Rows are points. Each copy is the shape, with its points in the same order, turned, moved and blurred by noise. Some copies are also mirrored. Which?

Shape, 5 rows:
[[ 0.54 -0.40]
 [-0.10 -0.30]
 [ 0.01  0.01]
 [ 0.03  0.52]
 [ 0.02 -0.44]]
Copy 1, 5 rows:
[[ 0.04 -0.57]
 [-0.14  0.02]
 [ 0.17  0.08]
 [ 0.54  0.37]
 [-0.21 -0.15]]
Copy 1 is: only turned
Copy 2 (5 x 2):
[[ 0.09 -0.69]
 [-0.33 -0.17]
 [-0.06  0.01]
 [ 0.27  0.35]
 [-0.31 -0.42]]
Copy 2 is: only turned

Shape (9 x 3):
[[ 0.35  0.46 -0.13]
 [-0.12  0.57  0.30]
 [-0.08  0.00  0.39]
 [-0.15 -0.29  0.23]
 [-0.21 -0.35 -0.18]
 [-0.10 -0.37 -0.37]
 [ 0.66  0.14 -0.17]
 [-0.09  0.17 -0.48]
 [ 0.09 -0.02 -0.51]]
Copy 1:
[[-0.22 -0.48 -0.05]
 [-0.33 -0.08 -0.47]
 [ 0.23  0.15 -0.37]
 [ 0.39  0.29 -0.15]
 [ 0.31  0.34  0.25]
 [ 0.30  0.26  0.46]
 [ 0.13 -0.58  0.14]
 [-0.25  0.03  0.37]
 [-0.04 -0.06  0.48]]
Copy 1 is: only turned
Copy 2:
[[-0.23  0.37 -0.54]
 [-0.48  0.40  0.09]
 [ 0.10  0.23  0.21]
 [ 0.28 -0.04  0.23]
 [ 0.24 -0.35 -0.02]
 [ 0.26 -0.40 -0.20]
 [ 0.24  0.40 -0.68]
 [-0.17 -0.26 -0.43]
 [ 0.03 -0.24 -0.57]]
Copy 2 is: only turned
Copy 3 (9 x 3):
[[-0.26  0.36 -0.32]
 [-0.28  0.64  0.23]
 [-0.38  0.08  0.43]
 [-0.27 -0.23  0.43]
 [ 0.09 -0.35  0.29]
 [ 0.21 -0.42  0.06]
 [-0.45 -0.01 -0.51]
 [ 0.28  0.04 -0.11]
 [ 0.18 -0.17 -0.25]]
Copy 3 is: mirrored
Copy 4, 9 rows:
[[ 0.52 -0.02 -0.11]
 [ 0.04 -0.35 -0.53]
 [-0.35 -0.05 -0.35]
 [-0.55  0.03 -0.05]
 [-0.37  0.03  0.40]
 [-0.23  0.03  0.60]
 [ 0.42  0.39 -0.04]
 [ 0.25 -0.36  0.38]
 [ 0.15 -0.05  0.47]]
Copy 4 is: only turned

Shape:
[[ 0.10  0.47  0.31]
 [-0.51 -0.48 -0.26]
 [ 0.19  0.41  0.01]
 [ 0.16 -0.03 -0.23]
 [ 0.20  0.06  0.32]
 [-0.23 -0.26 -0.04]
 [ 0.14  0.39  0.02]
 [-0.59 -0.34 -0.61]]
Copy 1, 8 rows:
[[ 0.32 -0.25  0.48]
 [-0.43  0.50 -0.24]
 [ 0.30 -0.34  0.22]
 [-0.10 -0.28 -0.06]
 [-0.03 -0.20  0.48]
 [-0.23  0.27 -0.03]
 [ 0.29 -0.25  0.23]
 [-0.20  0.49 -0.57]]
Copy 1 is: only turned
Copy 2 (8 x 3):
[[-0.50  0.33  0.05]
 [ 0.56 -0.15 -0.36]
 [-0.27  0.29  0.24]
 [ 0.08 -0.04  0.24]
 [-0.42 -0.07  0.04]
 [ 0.22 -0.11 -0.21]
 [-0.28  0.31  0.21]
 [ 0.82  0.09 -0.17]]
Copy 2 is: only turned
